Every row gives one point. A path goes straight from each point to the next, and from the last back to the first. The post is the endless flat space through its rows: a point in 2 columns, a line in 3, a plane in 4, and so on, so that a path can go around it. How many times does the path go around the post? Going back the other way cancels.

Post:
[[ 0.74 -0.47 -2.78]
 [ 0.56 -0.13  0.08]]
Path, 16 rows:
[[-1.28 -1.29 -2.17]
 [ 0.40 -1.32 -1.19]
 [ 1.20 -1.89 -1.39]
 [ 1.76 -2.29 -1.87]
 [ 0.14 -2.23 -2.19]
 [-0.20 -0.85 -2.26]
 [-0.05  0.60 -1.44]
 [ 0.83  0.29 -2.28]
 [ 0.08  0.25 -0.92]
 [-1.48 -1.09 -2.96]
 [ 0.12  1.18  0.23]
 [ 1.44  0.36 -2.88]
 [ 2.86 -0.56 -1.45]
 [ 1.44 -2.22 -2.05]
 [-0.16 -2.13 -3.48]
 [-1.37 -0.05 -0.91]]
Times around: 1
